Every row gives one point. Each copy is the shape, with its points in the same order, stretched, turned, moved and blurred by noise. Is it also mirrored, or only turned?

Shape, 7 rows:
[[ 4.2  4.0]
 [-4.1 -4.0]
 [-4.6 -2.0]
 [-3.7 -3.3]
 [ 1.4  6.4]
 [-1.9  0.5]
 [ 1.3  6.4]]
Copy 1, 7 rows:
[[ 5.1 -3.7]
 [-4.9  3.9]
 [-5.6  1.4]
 [-5.3  3.3]
 [ 1.5 -6.8]
 [-2.0 -0.4]
 [ 1.7 -5.7]]
Copy 1 is: mirrored
Copy 2, 7 rows:
[[ 4.0 -1.9]
 [-6.7  2.1]
 [-4.3  2.3]
 [-5.4  1.6]
 [ 5.7  0.4]
 [-0.3  1.7]
 [ 4.9  1.5]]
Copy 2 is: only turned

Shape:
[[-7.0  0.3 -1.2 -4.7]
 [ 2.2  1.3 -1.8  2.2]
 [ 3.2  3.0  2.1  1.7]
 [-0.3  6.2 -0.1  4.6]
 [ 0.5 -5.1  1.8  4.9]
 [ 2.9  4.1 -0.8  3.0]
 [-7.0 -2.4 -7.0 -4.7]]
Copy 1:
[[-8.6 -2.0  1.1  0.7]
 [ 3.0  2.8  0.0 -2.6]
 [ 3.5  4.9  1.4  1.0]
 [ 0.4  7.1  2.1 -2.4]
 [ 4.5 -3.0  5.7 -4.2]
 [ 3.5  6.1  0.3 -1.2]
 [-7.7 -4.6 -1.9 -3.1]]
Copy 1 is: mirrored
Copy 2:
[[ -2.3  -7.7  -3.5  -2.7]
 [  2.6  -0.5   3.0  -1.4]
 [  0.3   3.4   1.8   0.5]
 [ -1.7   2.4   4.0  -5.2]
 [ -1.6  -2.7   6.0   4.8]
 [  2.0   2.4   3.1  -2.8]
 [  2.7 -12.9  -1.9  -5.0]]
Copy 2 is: mirrored
Copy 3 (7 x 4):
[[-3.5 -1.4 -5.3 -5.8]
 [ 1.7  4.1 -0.8  3.1]
 [ 1.4  4.7  2.4  0.7]
 [-2.3  6.8 -2.4  5.4]
 [ 0.9 -0.6  7.4  4.1]
 [ 0.8  6.5 -0.7  3.8]
 [-1.4 -5.0 -8.9 -2.1]]
Copy 3 is: only turned
Copy 4 (7 x 4):
[[-3.2 -3.3  5.9 -0.1]
 [ 0.1  1.5 -3.9  0.4]
 [ 4.9  1.0 -3.5  0.4]
 [ 1.6  6.1 -1.2 -0.3]
 [-0.4 -1.2 -4.1  7.1]
 [ 2.3  3.3 -3.9 -0.1]
 [-8.3 -5.2  3.3 -2.6]]
Copy 4 is: only turned

Shape:
[[-1.4  2.5 -1.1  1.8 -9.0 -2.6]
 [-0.7  1.0  3.9  0.1  5.4  4.4]
 [-1.7 -3.7 -5.9 -1.8 -4.0 -2.8]
 [ 0.1 -5.2 -1.3 -4.9 -2.6 -2.3]
 [-0.1  3.0  0.3 -7.1 -2.8  2.2]
 [ 1.5 -6.5 -1.6 -3.5 -4.7 -5.0]
 [ 5.0  2.5  1.1  0.0  1.9  3.6]
 [-0.1  3.7  0.9  2.6 -4.6 -5.8]
 [ 3.7 -6.6  6.3  3.8  3.4  5.3]]
Copy 1 (9 x 6):
[[-8.3  0.9 -4.8  2.6  3.9 -6.2]
 [ 1.5  0.4  5.8 -1.0  0.6  3.8]
 [-8.5  0.2 -9.4  4.1 -2.7  0.3]
 [-5.4 -1.4 -5.4  3.5 -6.0 -0.9]
 [-4.3 -5.5 -0.2 -3.9 -0.4 -2.4]
 [-5.7 -0.4 -7.6  6.0 -6.0 -3.0]
 [ 1.9 -4.2  2.6  1.2  3.8  0.9]
 [-2.4  3.5 -4.3  1.1  3.8 -6.8]
 [ 1.5 -0.2  7.2  9.0 -1.6  4.0]]
Copy 1 is: mirrored
Copy 2 (9 x 6):
[[-6.0 -2.9  1.8  1.1 -7.4  2.0]
 [-0.5  3.1  1.2 -5.7  3.0 -5.0]
 [-2.8 -6.2 -5.9  2.4 -3.1  0.8]
 [-0.7 -3.5 -7.4 -1.9 -5.1 -1.5]
 [-4.6  4.9 -5.3 -3.6 -4.3  1.6]
 [ 1.2 -5.0 -7.0 -1.0 -7.9 -0.8]
 [ 2.4  4.6  1.9 -3.9  0.8 -0.4]
 [-2.4 -0.2  4.6  2.2 -6.8 -2.6]
 [ 5.4 -2.7  3.2 -9.9  1.1 -2.6]]
Copy 2 is: only turned
Copy 3 (9 x 6):
[[-2.7 -4.5  2.1 -0.2 -6.7 -2.0]
 [ 1.1  1.6 -2.1  5.9  3.7 -0.5]
 [-3.8 -2.7  3.5 -2.8 -2.7  3.9]
 [-3.0  0.1  4.0 -3.3  0.9  2.3]
 [-2.9  4.9  1.8  2.0 -2.3  0.5]
 [-2.4 -2.0  5.0 -5.6  0.0  1.1]
 [ 4.6  2.2  0.2  3.4 -0.7 -0.3]
 [-0.3 -3.4 -1.9 -1.0 -4.6 -2.7]
 [ 4.4 -2.3  2.6  3.9  6.7 -2.5]]
Copy 3 is: only turned

Shape, 11 rows:
[[  1.7   0.7   2.3   1.3   4.5   1.1   3.3  10.1]
 [  5.3  -2.8   3.8  -0.4   0.5   3.1  -2.3  -6.5]
 [ -1.8   3.2  -2.2  -1.3  -3.1   6.5   1.8  -1.1]
 [ -0.9   1.6   0.1  -0.2   2.1   1.9  -3.1  -5.4]
 [ -2.3 -13.3   3.1   2.1  -1.6   3.4   3.2  -5.4]
 [  1.7   3.1   1.1  -1.9   2.5  -3.4   4.7  -2.2]
 [ -1.7   2.1  -2.1   1.6   4.5   7.2   4.4  -6.1]
 [  1.1   3.3 -10.1   3.8  -2.2   7.8  -1.3   3.9]
 [ -1.2   0.9   3.3   2.9   2.5  -3.0  -0.8  -3.0]
 [ -0.6   2.5  -5.2  -2.4   0.9  -0.9  -5.3  -3.4]
 [ -1.4   1.0   2.2   4.1   2.4   1.1   5.1  -5.0]]
Copy 1 (11 x 8):
[[ 6.8  8.6  4.3  7.3  6.4 -2.2  3.4  1.0]
 [ 3.4 -3.5  5.6 -3.8 -5.0 -0.3 -3.5 -3.2]
 [-1.5  2.2  0.6  0.6 -3.7  7.2  4.0 -3.2]
 [-1.5 -2.9  0.9 -2.8  0.2  0.8 -0.4 -3.0]
 [ 7.7 -2.8 -0.4  2.6 -5.5  8.4 -9.4  5.4]
 [ 2.2  3.4  0.8 -4.7 -0.9 -2.7  1.1  3.0]
 [ 1.1 -4.9  2.8 -5.0  0.4  6.6  4.5 -0.2]
 [-3.1  7.6  5.4  4.5  5.2 10.8  1.3 -5.4]
 [-1.4 -1.3  1.5  0.3  1.1 -3.2 -2.6  2.7]
 [-3.2  2.5 -1.6 -3.0  3.1  1.2 -2.2 -4.5]
 [ 0.5 -3.1  3.0 -2.4 -1.0  2.2  0.7  5.1]]
Copy 1 is: mirrored
Copy 2, 11 rows:
[[ -5.1  -9.4   2.9   2.7   3.8  -1.9  -0.2  -2.4]
 [  1.4   4.8   2.3  -7.7   0.7   1.0  -4.0  -2.9]
 [  7.6  -1.4  -1.8  -3.0   2.2   2.0   0.2   3.5]
 [  3.4   4.7  -1.9  -1.9   3.3   3.1  -2.5  -3.2]
 [ -1.1   1.0  -6.5 -10.6  -1.0  -5.2   1.5  -2.3]
 [ -0.1   3.6   2.7   0.2   4.1  -0.4   4.0  -0.7]
 [  7.8  -0.5  -1.5  -5.7   7.7   2.5   3.6  -4.3]
 [ 12.8  -7.4  -1.6   4.7  -0.7   1.3  -4.2  -3.2]
 [ -2.7   4.0   0.1   0.4   1.2   2.6   2.1  -3.9]
 [  6.2   5.6  -4.0   4.7   1.6   1.2  -5.6  -2.3]
 [  0.8   1.1   0.2  -3.7   3.6   1.6   6.8  -3.8]]
Copy 2 is: only turned
Copy 3, 11 rows:
[[-2.2  7.7  5.6 -2.6  3.5 -3.3  1.2  5.7]
 [ 0.2 -3.4 -0.9 -5.2  5.7  6.1 -1.6 -1.5]
 [-2.1  3.1  0.3  4.6  1.4  2.9  0.4 -4.7]
 [-1.1 -1.1 -4.5 -1.4 -0.1  1.7 -3.7 -1.8]
 [-0.3 -9.3 -0.9  3.0  2.0  3.2  4.3  5.2]
 [-0.1  0.3 -1.4 -5.5 -0.7 -2.8  1.6 -3.5]
 [-8.0  0.6 -4.4 -0.4  0.1  0.8  1.5 -2.6]
 [-2.3 11.9 -0.7  6.1 -1.3  8.1  1.0  1.1]
 [ 0.0 -3.3 -1.5 -4.8 -2.3 -1.3 -4.1 -0.6]
 [ 3.6  3.3 -8.0 -0.3 -0.3  2.4 -3.0 -2.2]
 [-5.4 -3.2 -0.5 -3.7 -3.3 -1.0 -0.2 -2.4]]
Copy 3 is: mirrored
